Every row gives one point. To make a cloud, some directions were put in groups of two or more. Within a group, all points are equally far from the middle, so they leave a hole (a ring in 2 directions, a hollow ball in 3). The other directions are filled evenly. Then the cloud was stretched, turned, moved and blurred a little. Count the holes, and give their numbers of directions, smallest first.
(in the rows, 128 means zero)

Cloud (14 x 2):
[[ 80 125]
 [162 144]
 [164 142]
 [ 82 130]
 [ 87 105]
 [112 159]
 [181 117]
 [181 118]
 [ 84 110]
 [ 81 119]
 [176  88]
 [142  73]
 [182 116]
 [114 158]]
Holes: 1 (2)

Cloud (20 x 3):
[[181  98  99]
 [133 142  78]
 [157 157  73]
 [ 89  91 141]
 [ 97 114 105]
 [162  82  83]
 [167 119 149]
 [143 177 160]
 [171 132  81]
 [130 149 161]
 [188 146  93]
 [107  98  93]
 [118 122  87]
 [164 173  72]
 [129 146  79]
 [188 126 114]
 [111  87 165]
 [122 100  83]
 [119 166  85]
 [187 120 113]]
Holes: 1 (2)

Cloud (31 x 4):
[[152 119 128 135]
 [115 114 177 169]
 [109 174  97 138]
 [146 145  89 145]
 [107 140 138  85]
 [180  77  97 133]
 [ 82 168 121 126]
 [ 91 165  84 139]
 [185 142 139 138]
 [101 145 199 133]
 [145  99  56 143]
 [154 176 131 104]
 [139  99 174 146]
 [178 101  64 122]
 [ 94 136 100 102]
 [111 117  29 125]
 [149 118 141 177]
 [178 162 156 145]
 [118  76 152 157]
 [101 187  83 167]
 [125 143 103 120]
 [153 124 174 162]
 [ 63 178 133 142]
 [103  55 104 139]
 [105 126  89 165]
 [122 151 151 165]
 [145 114 127 199]
 [150  62 140 128]
 [129 120 110 143]
 [111 168 227 101]
 [157 163 158 153]]
Holes: 0

Cloud (86 x 8):
[[134  83  81 153 152  86  89 113]
 [147 161 103  83 183  97 114 157]
 [155 108  64  97 160 160 167 129]
 [122 160  97 164 143 160  95  80]
 [119  96 161 147 139 146 155  95]
 [139 143 165 138 122  80 109 145]
 [ 93 191 131 116 176 158 108 128]
 [ 92 144 123  94 167  61 145 154]
 [120 157  91 163 123 109  91 140]
 [ 77 116 117 102 156 152  87 105]
 [194 146  85 144 144 154  88 194]
 [ 85 123 171  63 132 125 111  95]
 [140 102  95  74 158 130  98 207]
 [152 149 115  96 200 124  98 142]
 [150  61 112 156 145 145 121 182]
 [132  72 129 125 123 201 120 153]
 [148 198 118 104 138 169  84 146]
 [179  90  89 127 120 192 134 115]
 [140 124  90 119 218  85  97 155]
 [135 106  96  90 214 118 143 165]
 [126  76 144 148 208 142 154 190]
 [166 107 101 147 172 117  70 198]
 [175 140  82 171 176 201 121 116]
 [162  98 176 148 151 140  98 186]
 [105 138  49 124 184 167 100 146]
 [140 106  72  79 165 135 107 185]
 [ 95 170 120  83 114 131 114 129]
 [117 114 131 106 200 108  86 117]
 [158  95 128 163 183  78 130 163]
 [153  49 102 140 144 107 138 150]
 [154  93 171 142 161 130 123 124]
 [195 102 109 154 185 141 141 207]
 [127 181  95 104 179  95 137 207]
 [131 148  81  81 134 158 145 134]
 [156  84  80 145 149 203 134 154]
 [143 119 117  77 180 137  81 135]
 [153 128 109  48 152 167 126 131]
 [151 105 105  66 167 185 129 145]
 [165  59  91 149 164 160 132 139]
 [157 141 123 128 128 120 177 182]
 [154  96 106 153 108 158  85 145]
 [143 119 158 102 125  64  87 134]
 [185  87 129 133 146 134  99 167]
 [161  77  82  95 161 118 146 211]
 [128 118 177  90 138 118  74  92]
 [173 106 135  97 131 152  67 111]
 [120 111  93 160 122 146 142 208]
 [ 91 115 139 102 183 111 100 181]
 [121 131 136 108 165  51  97 146]
 [142 178  92 129 110 121  93 127]
 [163 112  98  78 164 150 156 169]
 [115 179  95  90 153 140 126 135]
 [119 166 141  85 158  71 118 119]
 [157 144 134 157 143  82 151 153]
 [133  89 140 171 177 107 129 117]
 [130 183  92 139 126  90 101 143]
 [139  82  71 177 147 173 131 135]
 [143 103  66 171 118 144 139 133]
 [ 86 125 130 106 145 102  82 101]
 [168  58 127 102 116 179 126 137]
 [160 145 116 149 123 153 157 112]
 [168  72  69 173 177 155 119 157]
 [174 176 102 157 159 115 117 185]
 [121  58 120 102 137 117 141 156]
 [154 166 153 163 158 128 127 152]
 [126 134  70 127 163 137 187 122]
 [110 121 132 144 132 141 160 164]
 [153 136  88 158  92 115 137 145]
 [112 143 114 131 195 100 178 203]
 [134 128  90 150 132 113 185 129]
 [147 135 101 149 162 185 177 107]
 [156 156 127  53 157 142 101 138]
 [ 82  80  86 142 191  99 139 185]
 [124 186 108  95 166 167 119 157]
 [129 149 152  63 163  87 113 143]
 [150  91  43 182 149 129 111 131]
 [ 81 113 122 131 159 174 126 162]
 [122 147 112 133 161 191 167 147]
 [174 181 107 140 140 145 103 154]
 [144 150  88  93 142 174 139 194]
 [116 155 166  69 158 124 142 154]
 [122 144  57  89 107 117  82 123]
 [182  74  86 156 169 157 130 205]
 [172  71 146 126 150 144 131 217]
 [135 122 117  90 225 155 124 171]
 [143 171  88  75 158 136 113  91]]
Holes: 2 (2, 3)

Cloud (92 x 9):
[[147  66 103 134 204 101 133 130 159]
 [141 171 135 197 152 131 114 143 122]
 [190 155 121 116 161 123 142 137  88]
 [143  64 119 146  91 159 155 126 157]
 [114 108 143 160 151 142 120 110 142]
 [170 110 190 170  62 155 137 147 126]
 [113 165 142 145 162  99  79 103 146]
 [118 109 129 138 161 170 124 157 175]
 [149 104 141 156 113 171 121  97 113]
 [109 115 158 158 153 147 187 121 121]
 [180 136  98  93 199  98 119 129 119]
 [118 172 132 128 164  99  89 153 104]
 [137 113 140 144  76  99  97  97 141]
 [156 148 154 155 124 150 109  61 132]
 [158 190 123  86 165  94  73 133 154]
 [140 125  98 107 172  73  65 130 165]
 [120 130 121 123 117 162 133  83 113]
 [151 159 105 148 117 180  69  99 130]
 [145 127 102 133 116 140 118 116 135]
 [120 130 140 154 167 122  85 111  98]
 [121 173 105 106 143 151 101  90 127]
 [138 150  98 140 172 114 128 167 115]
 [176 122 163 112 162 137  76 116 144]
 [120 120 164 165 101 169 205 124  71]
 [123 114 129 144 104 133  91  50 103]
 [132 150 137 127 108 132 100  75 101]
 [209 101 131 104 139 142  91  94 130]
 [125 111 167 164 115 180  61  91 102]
 [161 152  82 174 139 124 140  61 121]
 [ 69 141 111 162 100 129 138 112 172]
 [127 111 127 130 131 180   7 110 118]
 [160 125  78 107 163  79  81 101 125]
 [167 118 160 131 159 129  82 147  99]
 [127  98 141 156  96  72 149 141  67]
 [ 90 124 132 127 129 157 113  93  78]
 [159 191 117 164 143 103  72  93 139]
 [ 92  94 167 179  99 165 101 125 157]
 [112  95  93 114 163 125 117 124 139]
 [140 110 102 104 106 156 104  91  88]
 [126 138 160 137 180 166  68 145 139]
 [111  90  98 117 134  98 121  86 151]
 [131 123 151 127 115 170  43 156  97]
 [146 202 126 101 137 125 116 148 133]
 [134 126 132 125 158 135 147 145 143]
 [164 141 108 128 151 166 149  98  98]
 [105 102 126 133 127  97 118 110 151]
 [132  94 166 123 108 115 146 133  81]
 [165  57 143 137 130 169  63  97 116]
 [129 156 157 126 162 105 134  68 145]
 [119  67  84 158 102 114 150 163  92]
 [189  97 150 121 163  88 133 120 123]
 [109  86 129 103  80 137  96 102 138]
 [141 210 158 111 110 104  85 117  98]
 [137 144 155 173 159  96 136 127 145]
 [128 116 150 144 120 144 195 111 101]
 [171 137  96 116 104 185  93  73 122]
 [164 148 116  96 105 140 141 114 121]
 [126  98 136 132 162 150  50 124 157]
 [126 186 136 150 119 128 158 127 138]
 [104 148 108 156 162 152 104 123 162]
 [109 122 102 182 119 133 184  81 144]
 [132 165 104  83 174 127  89 127 117]
 [144  79 134 141 176 106 112 112 131]
 [114 107 121 186 131 154 130 108 193]
 [153 165  92 126 170 123 108  90 144]
 [158 158 153 114 105 126  37 106 111]
 [152 121 135 167 132 110  88 146 151]
 [104 134 149 172  90  75  90 153 104]
 [130 126 176 143 139 187 123 112 168]
 [168  75 110 162 134 172 117 101 121]
 [106 115 159 164 119 109 156  98 109]
 [207 137 103  83 194  66 117  98 151]
 [190 138  98 121 150  71 119 110 150]
 [136 137 106 132 118 165  46 109 124]
 [153 111 131 154  87 161 115 167 137]
 [121 148 116 176 112 167 106  76 185]
 [ 91  79 143 160 126  66 168 108 141]
 [107  85 142 166  92  82 150  68 124]
 [151 125  99 181 164 119 123 103  81]
 [ 86  78 123 173 146 121 152  99 119]
 [127 157 137 140  60 188 128 114 113]
 [ 66 133 119 144 148  83 158  78 163]
 [164 117 149  98 143 114 142  96 138]
 [140 104 124 145 104 147 118 128 146]
 [114 131 104 128  77 156 127 122  87]
 [115 173  96 172 121 131  86  98 123]
 [110 120 123 115 156 131  82 119 193]
 [182 117 125  74 172 136  74  84 156]
 [132 156  74 148  76 108 123 138 158]
 [164 127 174 177 124 194  91 115 143]
 [128 126 119 190 170 147 127 108 163]
 [121 138 147 135 148 141  79  49 162]]
Holes: 0

Cloud (102 x 9):
[[110  81  97 163 115 116 123 124 152]
 [147 130 177  68 109 137 182 131 125]
 [ 91  75  98 125 152 115  97 149  87]
 [127  96 157 126  42 143 115 132 148]
 [ 68 123 132 133 170  92 121 168  68]
 [121 189 165 148 133 112  86 131 155]
 [ 91 146 211  97 156 142  90 141 130]
 [142 182 140 186 111 142 142 120  65]
 [ 67 164 184 140 187 147 118  98  77]
 [126 135 145 182 119  73 113 122 150]
 [116 153 137 110  96 151 128 159  35]
 [132 102 116 160 102  82 130  88 148]
 [ 98 124 167  95 145 169  51 117 118]
 [139 100 117 200 144 110  86 138 119]
 [187  96 151 172 145 119 145  80 130]
 [134 147 188  88 122 149 119 107 151]
 [108 129 169 107  63 142 159 145 160]
 [164 155 100 124 123 112 207 136 115]
 [122 112 151 147 159 129 158 137 161]
 [136 133 158 128  84 126 212 156 124]
 [136 139 140 161 107 159 134  85 178]
 [116 163 170 105 174 193 104 112  85]
 [121 100  99 151 122  38 145 136 107]
 [116 135 129 164  87 149 175  75 111]
 [144  99 176 157 121 166  97 150 112]
 [161 155 175  77 129 129 121 168  65]
 [165 152 137 193 146 177 142 135 148]
 [124 148 115 130 113 212 161  79  96]
 [142 154 180  72 115 119 134 108 156]
 [138  95 146 123 124  46 114  96  82]
 [ 96  98 104 166 202 110 141 112  92]
 [129 146 155  92 111 145 175  88 129]
 [164 110 102 126 116  74 187 112 142]
 [188 144 200 117 147  99 183 106  99]
 [114 147 117 128  79 125  75 201  86]
 [142 169 130  86 126 150 189 107  60]
 [118 140 218 106 199 147 134 134  90]
 [194 107 142  55  73 130 135 142 107]
 [141 189 168 101  61 102 112 146 106]
 [113 164  83 126 159 120 150 156  67]
 [111 186 187  68 118 176 117 146 130]
 [103 133 119 210  95 128 165 111 150]
 [145 102 136 187 137  93 164 136 126]
 [179 146 160  81 118 176 116 141  85]
 [ 98 146 166 211 117 151 158 152 139]
 [147 187 171 126 126 181 150 104 140]
 [120 137 135 158 200 176 100  87  97]
 [113 123  74 169 136 170 149  84  93]
 [ 80 187 149 110 182 124  96 119  84]
 [173 117 133 134 164 166 152  76 133]
 [153  73 134 154 118 140 121 141 156]
 [125 100 199 141 162 117 141 116  72]
 [176 136 164 112  89 111 138 140  61]
 [153 115  55 136 127 147 150  98  78]
 [ 72 110 150 139 101  91 119 158 127]
 [157 152 148  89  96 155 102 170  63]
 [115 180 194  59 163 132 112 158  84]
 [121 145 100  93 130 158  97  97 118]
 [ 79 153 123  88 115 161 138 162  60]
 [140 164 144 107 117  99 138 115 184]
 [143 131  84  95 115  68 182 164  92]
 [141 164 127 116 112 131 217  92  75]
 [125 122 111 129  86 156 134 101  49]
 [150 121 144  93 179 114 107  91 141]
 [138 180 128 115 177 152 183 106 111]
 [136 169 127 186 107 101 201 159  97]
 [112 138 160 105 209 152 119  89  81]
 [152 159 107 152  95 203 154 154 155]
 [183 167 164  84 120 131 170 120  93]
 [ 66 155 114 129 166 152 102 176  81]
 [ 85 144 135 167 125 158  78 144 198]
 [145  61 154 145 122 132 140 131 109]
 [110 129 134 179 163 142 177  83 147]
 [100 108 144 109 165 172 177 131  99]
 [ 85 215 165  99 159 143 147 132  49]
 [168 142 117 116 167 153 157  96 125]
 [103 128 108 144 115  97 168 167  65]
 [122 134 128  47  82 125 137 118 104]
 [140 102  64 174 101 167 186 125  97]
 [140 135 143  51 142 165 104 158  75]
 [154 134 135 118  85  81 174 183 105]
 [155 138 127  84  91 185 175 128  61]
 [110 190 167 145 113  67 140 128  84]
 [134 143 133 137  59 168 204 157  80]
 [143 121 124 129 159 137  94 150 165]
 [111 165  86  97 145  78 116 139  82]
 [134 105 196 135 175 176 119 113  96]
 [ 93 121  74  97 125 122 125 151 120]
 [136 134 115  67 134 133 112 187  54]
 [104 109 104  72 127 123 151 155 111]
 [144 104 129  39 103 129 139 120  99]
 [150 144 141 107 192 176 108 102  68]
 [120  60 114 110 129 141 137 129  79]
 [148 165 132 138  69  66 163 123 146]
 [145 171 159 128  78 130 197 120  59]
 [132 114 194 116 156 141 118 153 127]
 [ 95 166 188 137 158 199  85 121  92]
 [144 148 179 162 139 135  96 104 127]
 [150 103 114  99  82  81 179 168  91]
 [110 136 149 160 142 117  63 106  93]
 [119 147 149 165 115 134 102 158 188]
 [ 86 138 131 137  75 156 137 153  60]]
Holes: 2 (2, 4)

Cloud (93 x 9):
[[156  91 129 113 139  65 141  98 164]
 [145 145 172 164  90  75 179 178 112]
 [127  98  77 142 123  96 165  69 160]
 [169 124 140 129 135  77 153  93 161]
 [156 130  66 130 147  83 169  96 135]
 [103 120 125 127 134 146 208  62 119]
 [123 129 196 108 154 141 182 108 133]
 [104  68 133 135  54 122  57 172 137]
 [143  70 124 125  76 148  68 151 160]
 [179  90 141 138 130 161 113  93 105]
 [110 145 135 144 211 143 187 109 128]
 [176  77 144 117  43 128 110 143 139]
 [109 108  83 100 142 175 120  80 129]
 [ 98 174 130 157 210 133 157  66  92]
 [116 117 104 137 110  49 169 149 140]
 [115 113  75 169  97 121  82 149 124]
 [121 109 126 134 201 133 187 135 125]
 [180  96  62  95 108 172 129  87 136]
 [ 88 135 125 152 136 106 217 115 126]
 [169  12 128  83  49  99 119 165 116]
 [157  63  63  97  65 145 160 162 134]
 [122 150  61 117  77 129  89 109  84]
 [142 149  88  96  83 130 127  82 141]
 [162 139 162 131  86 147 106 164 136]
 [138 170  88  65 118 130 145  82 135]
 [145 121 189 149 134 101 173 196 100]
 [118 100 145 112 115 145 116 192  87]
 [ 98 123 171  99 143 102 124 108  89]
 [130  95  83 109  50 144 141 132 108]
 [124  79  54 156  49 105 106 110 144]
 [129 155 102 137 165  90 201  98  91]
 [103  89  55 131 119 126 117  61 146]
 [133 138 119  79 113 108 179 123  78]
 [154 153 150 147 202 120 152 107 153]
 [ 85  96 102 113  38 118 112 125 115]
 [181  79 127 137  83 137  58 105 135]
 [171 175 131 115 115  93 162 123 165]
 [109 128 114  94 105 143 154  57  87]
 [122 150  94  81 159 153 168  93  80]
 [122 137 115 117 119  88 188 129  59]
 [134 139 103 142 160 114 199 123  85]
 [134  77 171 120  51 153 118 137 124]
 [136 160  83 100 156 168 124 109 148]
 [159 112 160 135  62 106 100 141  94]
 [148  57 144  93  63 147 113 134 164]
 [157 132 100  93  71 116 121  79  89]
 [138 117 139 100  99  83 196 176  83]
 [118 125 101 170 115 140 107 162 152]
 [159  96 173 107 146  93 167 119 103]
 [133 135 130 101 170 183 145  94  95]
 [ 97 118 188 169 145 113 158 171  92]
 [133 117 103  87 154  83 208 121  86]
 [115  81  77 136 167 114 173 103 136]
 [173  54  59  93 111 112 156 143  87]
 [ 94 144 130 128 196 120 120 103 108]
 [138 124 194 128 148 140 160 132  97]
 [178 117 120 142 137 128 152 193 109]
 [152  96  71  96 107 133  87 178 108]
 [ 70 133 128 148 115  86 170  95 110]
 [129 122 101 151 102  65 169 123  79]
 [104 153  75 142  87 109 136 121 142]
 [107 170 107 145 156  85 167  44 103]
 [ 87 161 198 133 169 151 154 116 117]
 [124  78 102 141  78 127 174 116  86]
 [136 114 140 132 140 103 198  77 184]
 [151 158 105  79 187 169 201 101 102]
 [170 116 137 126 121  91 106 102 163]
 [ 97 119 118 115  62  85 122 170 141]
 [185  83  49 117 141 126 100  88 154]
 [ 99 103  84 100 112 156 157  75 135]
 [155  99  73 147  95  82 159 136 101]
 [149 102 108 109 104 107 187 114  88]
 [170 139  93 126 181 103  98 101 124]
 [147 110 101  78 125 123 193 106  96]
 [129 134  94 106  55 129 155 162 132]
 [144 126 134 105 122 174 114 162 121]
 [ 75 102 126 134 131 123  92 163 105]
 [168 103 141 120  71 139 110 114 189]
 [ 89 140  86 110 135 152 167 152 133]
 [151  85 189 154  76 149 136 113 115]
 [ 98 171 134 127 153 148 213  70  91]
 [113  88 101 116  72 104 120  92 167]
 [ 86 123 178 157 107 120 163 132 169]
 [ 87 136 147 115 126 125 181  71 132]
 [126 101 148 118 120 109 174 129 198]
 [124  79 170 146 132  78 149 143 114]
 [154  95 143 161  82  84 103 165 150]
 [131 152  85 106 123 129 169  82 181]
 [114 104 171 144 166 117 125  77 117]
 [164  64 112 135  81 118  65 153 158]
 [107  98  83 155 148  95 163 103  95]
 [102 205 179 160 147  95 165  84 139]
 [139 150 149  58 130 122 177 121 123]]
Holes: 2 (2, 3)

Cloud (94 x 9):
[[112 183  87 192 123 166  82 143 108]
 [118 151 107 124  76 154 132 120 100]
 [ 82 148  73 117 188 144  85 146 146]
 [ 54 121 101 146 150 126  80  93 122]
 [ 50 184 121 190  50 188 129 123 119]
 [ 81 151 173 122 115 152 149 106 151]
 [128 159 153 139  87 122  64 108 127]
 [101 144 119 162 134 111  81 138 162]
 [115 125 144 166 189 164  55 167  82]
 [171  92 124 171 188 109 108 121 124]
 [116 165 125 147 139  92  81 114 167]
 [ 84 135 141 161 131 134  48 181 131]
 [  7 148  88 133 127 151 113 156 137]
 [140 102  45 123 156 119 116 102 164]
 [ 49 112 117 142 153 172  91 176 133]
 [ 89  94 120 110 128 156 131 137 101]
 [106 101 199 136 149 126  73 143  89]
 [103 135 155 149 161 102  75 170 116]
 [125 130 104 154 112 166  79 149 132]
 [116 139 209 153 124  75 122 100 107]
 [160 111 190 131  99 176 122 124 125]
 [118 155  84 102 101 170 113 132 131]
 [145  85 143 128  65 151 121 114  69]
 [102 115 111 125 186 128  95 136 154]
 [157  99 147 173 151 109  94 145 150]
 [143 136 126 153 141 118  85 154 142]
 [ 63 115 111 117 150 134 124 195 158]
 [150 143 151 152 112 172  91 121 125]
 [116 142  29 169 150 159 112 137 130]
 [141 128 155 164  78 140 122 104 161]
 [ 80 130 114 142 173 175  61 166 142]
 [136  95  79 143  75 107  85 149 124]
 [ 78 135 149 181  93 188 150 154  98]
 [170 133 166 158  74 109 135 155 149]
 [166 161 139 121 156 207 126 132 110]
 [ 53 122  74 151 130 148  90 166 170]
 [114  80  88 123 176 129 124 141 150]
 [ 67 147 117 141  48 161 159 168 121]
 [ 97 105  97  98 103 179 129 131  72]
 [105 126 152 149 119 127 183 175 128]
 [129 180 115 174 129 142 129 157 168]
 [ 80  84 145 102 151 162  91 138 110]
 [126  89  27 128 132 139 117 194 127]
 [157  99 148 165 164  91 109 176 115]
 [125 165 135 165  83 116 139 138 183]
 [118 125 128 146 174 117  86 155 136]
 [103  80  54 126 129 123 127 170 181]
 [102  84 136 143 104  86 147 156 121]
 [111 120 165 166  66 187 113 129  83]
 [129 116 152 120  90 132 166 111 134]
 [105 119 190 111 112 101 163 119 162]
 [124 134 187 135 106 182  94 113  69]
 [ 65 161 133 166 147 128  75 196 131]
 [ 91  88  99 129 121  64 141 155 181]
 [117 132 109 142 144 132  53 103 138]
 [125 110 101 136 174 107 130  90  90]
 [ 76 133  84 127  76 104  73 130 173]
 [116 149  97 170  78 103 107 148 154]
 [ 71 156 150 108  96 196 145 160 150]
 [ 79 157 140 132  45 108 131  80 139]
 [115 180  88 154  79 151 169 138 120]
 [139 135 169 102 172  98 124  96  88]
 [106 156 113 165 103 136 128 176 196]
 [ 96 140  93 166  69 153  75 120 133]
 [ 82 127 108 148 134 152 164 171 109]
 [143 122 143 146 107 142 102 151 169]
 [ 56 150  95 179 159 133 106 132 164]
 [ 88 129 150 159  84 142 137  82 111]
 [ 92 112 112 121 156 128 123 180 108]
 [108  89 154 105 115 100 118 139  99]
 [114 141 127 102 119 162  79 125 171]
 [ 70 131 141 150 145 131  83  70  88]
 [117 146 187 146 115 138 163  94 147]
 [137 136 139 117 111 158  86 103 148]
 [ 60 149 124 164 112  87 112 106  98]
 [ 71 155 116 165 178 146  67 120 142]
 [ 98 169 148 148 101 140 114  90  66]
 [106 100 111 156 102 141 142 146  63]
 [144 129 131 143 133 111  45 110 117]
 [148 141 154 150  98 142 141 187 182]
 [153  84 195 101 105 151 151 107 152]
 [178  82 156 152 142 100 102 152 165]
 [ 58 121 123 134 123  97  95 139 125]
 [ 67 132 219 147 112 132 102 131 129]
 [177  93 176 169 137  64 100 189 129]
 [ 71 157  78 147 113 144  76 106 173]
 [101 180 138 161 148 168  85 144 176]
 [ 73 165  62 128 126 133  91 163 166]
 [110  98 164 150 175 152 118 160 121]
 [133 114 111 101  82 123  63 139 125]
 [155 124 109 122 103 165 155 124 145]
 [137 125  96 174 159 131  75 124 110]
 [143 123 126 113  87 156 112 111 124]
 [114 155 164 140 191 126 157 180 129]]
Holes: 1 (2)

Cloud (106 x 9):
[[153 181  78  91  88 103 101 135 101]
 [147 149 129 144  66 137 213  89  96]
 [149 120  83 178 118 166 123 110 144]
 [106 166 153 195 103 189 187 118  82]
 [106 136 187 172 114  75 168 135 111]
 [127 118 104 186 102 143 128 139 178]
 [149 147  61  88  96 108 106  82 151]
 [202 115 130 102 110 170 139 138 132]
 [ 81 151 133 139  61 120  78 123 118]
 [ 93  88 174 126 157  92  98 109 136]
 [136 142 144 145 115 146  96 132 197]
 [ 78 171 142 146 139 171 118 146  80]
 [112 175 133  71  75  65 101 120 135]
 [132 204 144 119 148  69 106 148 162]
 [128 160  81  70 120  64  82 135 158]
 [171  75  89 129  88  96 164 120 103]
 [141 120 134 113 100  76 115  63  72]
 [147 140  83 189 122 141 155  86  85]
 [164 144 107 152  96 148 198  72 150]
 [ 75  99 174 187 117 133 157  93 113]
 [ 83 110 153 176 104  83 113 104 139]
 [139 161 137 162 109 112 201  59 109]
 [127 191 125 186  94 130 129 158 119]
 [159 138  94 106  71 114 182  79  90]
 [ 87 194  93 155 116 116 114 144 100]
 [106 206  73 152  93 132 132  97 131]
 [ 96 197  94 144 145 129 164 140 145]
 [127 132 128 140  49 119 153 151 177]
 [140 160 114  40 117 108  97 157 172]
 [134  97 146  87  87 135  78 177 172]
 [ 93 178 132 141 117 159 178  76 151]
 [156 121 135 106 152  64 168 175 137]
 [104 138 114 186 124  62 133 122 106]
 [156 209 108 122 141 148 160 159 143]
 [161 180 152  90  83 117 120 137  93]
 [143  94 145 202 104 111 165 147 113]
 [174 211 142 125 132  87 117 127 133]
 [175 115 170 148 144  58 137 152 115]
 [146  84 108 101 103  67 170 139 168]
 [135 141 122  95  81 189 165 145 168]
 [126 176  78 124  91 107 111  64 136]
 [106 204 138 182  85 153 172 101  97]
 [184 109 146  56 138  86 114 102 113]
 [175 129 134 116 109  17 138 148 134]
 [130  92 162 102 122  54  66 123 110]
 [116 109 108 142 182 127 162 113 134]
 [ 95 138  74 150 128 115 110 152 140]
 [137 143 114  97 128 138 146 118  56]
 [153 168 127 167  72 120 140  90 154]
 [ 91 103  94 130 144  87 141 105 147]
 [ 94 116 115 174  92 105 111 106 164]
 [ 86  98 153 113 144 162 121 139  93]
 [170 132 100  85 117 143  72 142 121]
 [138 170 124 134  66 132 201 114  88]
 [177 145 121  88 112 139 115 178 196]
 [ 99 174  70 109  80 104 111 121 136]
 [198 165 115  70  94  52 124 107 136]
 [170 185 101 100  72  74 145 129 162]
 [128 137 160 105 134 161 165 175 166]
 [154 131 164 149 161  50 115 121 125]
 [128 209  93 108 146 113 134  80  98]
 [145 148  87 168 133 113  92 138 109]
 [119 185 146 152  98 134  90  88 108]
 [150 176 148 143  70 141 171  83 141]
 [138 139 124  76  95 193 128 152 142]
 [103 122 100 108  99 172 162 148 103]
 [155 158  92 116 164 159 118  96 142]
 [126 141 112 174  83 159 106  80  95]
 [ 58 163 130 166  77 141 112 126  99]
 [169  66 145  62 142  84 130 122 151]
 [126 151 111  84  92  95 186  93  97]
 [ 80 150  87 112  76 101 115 120 149]
 [162 104 112 163 106  79 174 161 123]
 [153  85  83 126  64 106 119 144 143]
 [103  79 126 137 164 131 114 130 157]
 [113 147 110  85 118  91 160  64  91]
 [126  65 162  89  95  73 154 100 146]
 [123  93 183 166  83 101 155 160 124]
 [145 175 113 121 141 178 190 114 160]
 [108 140 157 138  63  87 173 142 125]
 [133 140 125  58 109 110 130 166 192]
 [163 112 120 173 110  66 192 118 110]
 [136 181 115 108  78  82 164 140 172]
 [119 126 132 109  90  82 203 119 135]
 [ 92 135 175  73 117  71 117 129 106]
 [121 171 144 176  80 152 107 110 146]
 [114 110 124 204 114  94 133 108  90]
 [112 163 139 146 127 185 129 167 180]
 [132 155 175 124  98 174 150 172 120]
 [103 173 115 117 132  50  90 114 163]
 [175 125 164 144 111  56 142  95 143]
 [ 76 149 170  82  99 116 118  97 110]
 [ 98 155 121 105  74  59  82 112 136]
 [140  98 179 181 104  82 171 122 104]
 [166 193 146 127 123  87 125  85 144]
 [178 120 164 111  69  71 107 123 155]
 [114 140 147 187 110 101 207 128  88]
 [103 174 158 148 101 178 165  90 154]
 [ 96 112 168 134 138  95 123  95  58]
 [ 92 160 136 177 156 132 161 156  86]
 [110  61  90 125  99 114 140 126 134]
 [167  92 127  97 153  96 183 151 140]
 [128  76 163 143  81 157 180 132  89]
 [123 144 180 102  87  79 116 172 118]
 [148 106 187 135 106 173 179 124 106]
 [ 65 107 177 163 122 103 130  95  92]]
Holes: 3 (2, 3, 4)
